Every row gives one point. Each copy is the shape, with its points in the same order, turned, moved and blurred by noise. Is it also mirrored, or only turned?

Shape (5 x 2):
[[ 27  43]
 [-77  -9]
 [-22  26]
 [ 11 -58]
 [ 12  52]]
Copy 1 (5 x 2):
[[-32  36]
 [-57 -78]
 [-62  -6]
 [ 40 -36]
 [-48  35]]
Copy 1 is: only turned
Copy 2:
[[ 53  11]
 [-32 -69]
 [ 19 -31]
 [-48  30]
 [ 55  -5]]
Copy 2 is: mirrored
Copy 3:
[[ 59   1]
 [-45  58]
 [ 19  35]
 [-38 -42]
 [ 55  19]]
Copy 3 is: only turned

Shape (9 x 3):
[[ 28  78 -10]
 [ -3 -72  44]
 [  8  -3  11]
 [  4 -92  -7]
 [ 65  32  17]
 [-65   8 -25]
 [ 59  56  -7]
 [-21 -19 -24]
 [ -5  64 -18]]
Copy 1 (9 x 3):
[[  8  67  -2]
 [  6 -86 -25]
 [  4 -13 -29]
 [-20 -78 -82]
 [ 48  31 -35]
 [-82  -8   2]
 [ 25  56 -24]
 [-46 -22 -35]
 [-21  56  -8]]
Copy 1 is: only turned
Copy 2 (9 x 3):
[[-37  -6 -61]
 [ 71 -27  46]
 [ 27 -14   5]
 [ 60  28  80]
 [ 31  10 -58]
 [-67 -32  59]
 [ 17  15 -64]
 [-15   7  43]
 [-52 -23 -30]]
Copy 2 is: mirrored

Shape (10 x 4):
[[-55  78 -65  58]
 [ 62  12  -5  64]
 [ 26   6 -42  -3]
 [-68 120   5   7]
 [ 44 -10  11 -25]
 [-42  -8  23  14]
 [-26 -15  29  -5]
 [  2  -7  41 -77]
 [-13 -21  10 -69]
 [-22 -17 -20  28]]
Copy 1, 10 rows:
[[-89  18 -74  53]
 [ 31  70 -37 -14]
 [-28  26  -3 -33]
 [-90  10   4 111]
 [  9  27  31 -29]
 [  0 -41  -6  27]
 [ 20 -25  13   4]
 [ -6 -22  81 -18]
 [-20 -34  60 -33]
 [ -6 -26 -37 -10]]
Copy 1 is: only turned
Copy 2 (10 x 4):
[[-70  75  59 -35]
 [  8  69 -38  42]
 [-14  14 -39 -18]
 [ 11  58  99 -68]
 [ 38 -10 -37   0]
 [ -1 -17  42  26]
 [ 17 -30  23  24]
 [ 65 -62   0 -30]
 [ 25 -64  -5 -28]
 [-33  -2  13  25]]
Copy 2 is: only turned
Copy 3, 10 rows:
[[ -62  116   16  -48]
 [  26   67    6   58]
 [  15   40  -46   -3]
 [ -22   87   51 -112]
 [  50   10  -36   -3]
 [ -29   -8   33  -42]
 [  -8  -13    7  -26]
 [  51  -27  -27  -62]
 [  17  -35  -36  -63]
 [ -35   12   -7    4]]
Copy 3 is: only turned

Shape:
[[ 25  21 -51 -33]
 [ 48  16  51  10]
 [ 52  50 -20  61]
 [ -2  -1  51  27]
 [-35 -44  33  66]
 [  0 -62 -30  21]
 [ 21 -47 -44  54]
 [ 61 -45  27  -7]
 [ 64 -49  39  36]
 [-47  46 -30 -17]]
Copy 1:
[[ 46 -28 -25 -37]
 [ 45 -22  58  39]
 [ 84 -26 -25  62]
 [ 20  27  48  44]
 [  2  87  30  56]
 [ 45  74  -4 -19]
 [ 79  70 -20  14]
 [ 69  17  61 -21]
 [ 86  33  68  23]
 [-25 -23 -46   4]]
Copy 1 is: mirrored
Copy 2, 10 rows:
[[-49  -9 -40 -46]
 [ 32 -18  45 -23]
 [ 56  12 -39  11]
 [  9 -19  53  16]
 [-13 -35  40  96]
 [-45 -67 -25  37]
 [ -4 -59 -51  47]
 [ 14 -83  25 -26]
 [ 33 -88  24   7]
 [-69  44  -5   7]]
Copy 2 is: only turned
Copy 3:
[[ 48  19 -21 -29]
 [ -6  37 -11  76]
 [  2  72  50   2]
 [-44  -4   2  48]
 [-65 -45  36  42]
 [ 25 -52  33   9]
 [ 14 -18  72   0]
 [ 45 -11   9  77]
 [ 15 -15  37  92]
 [-27  12 -52 -56]]
Copy 3 is: mirrored
Copy 4 (10 x 4):
[[ 28 -16 -32 -39]
 [  6  57  49 -41]
 [ 22  65 -31  14]
 [-37  34  52  -7]
 [-49   5  58  52]
 [ 13 -46  43  32]
 [ 29 -12  20  64]
 [ 37   8  80 -19]
 [ 32  41  83  17]
 [-43 -22 -45 -35]]
Copy 4 is: only turned

Shape:
[[  24   22  -21    0    2   40]
 [  51  -19  -28  -24 -103   72]
 [ -30   15   20   29  -17  -42]
 [ -34   -1   -4   -1  -28  -31]
 [  -2   20  -46   61  -55  -45]
 [  37  -12   25   -8   20    8]
 [   0  -19   26   -4   17  -21]
 [  79   80   24  -12   11   51]
 [ -17  -77  -13   11   10   50]
 [ -63   68   34   18    8   -6]
 [  26  -45   73  -20   34  -36]
 [  14   60  -36   -3   34    1]]
Copy 1, 12 rows:
[[ 17 -31  48 -41 -20   5]
 [121 -78  54 -32   0   6]
 [ 12  43 -17  15 -15  33]
 [ 42  18 -20   1 -35   6]
 [ 56  40  40  68 -29  29]
 [ -1  -8  13 -42  29 -11]
 [ -6  12 -28 -16  19  -1]
 [ -2   3 101 -90  30  22]
 [ 17 -87 -35  16 -10   6]
 [-14  53 -12 -36 -43  76]
 [-22   5 -42 -36  73 -21]
 [-25  15  59 -40 -40  -2]]
Copy 1 is: mirrored
Copy 2, 12 rows:
[[-16  -9   3 -37  -2  44]
 [-37 -49 103  19 -23  13]
 [  6  32 -37  30  37   3]
 [ 15  34   3  32  42  10]
 [ 45 -18 -35  49 -12  -2]
 [-33  27   0 -49  20  -9]
 [ -7  41 -12 -24  43 -15]
 [-84  19 -11 -44 -60  46]
 [-13 -37  32 -24  87  -6]
 [-29  38 -61  36  47  62]
 [-25  68   0 -51  61 -48]
 [ -2   1 -40 -44 -14  58]]
Copy 2 is: mirrored
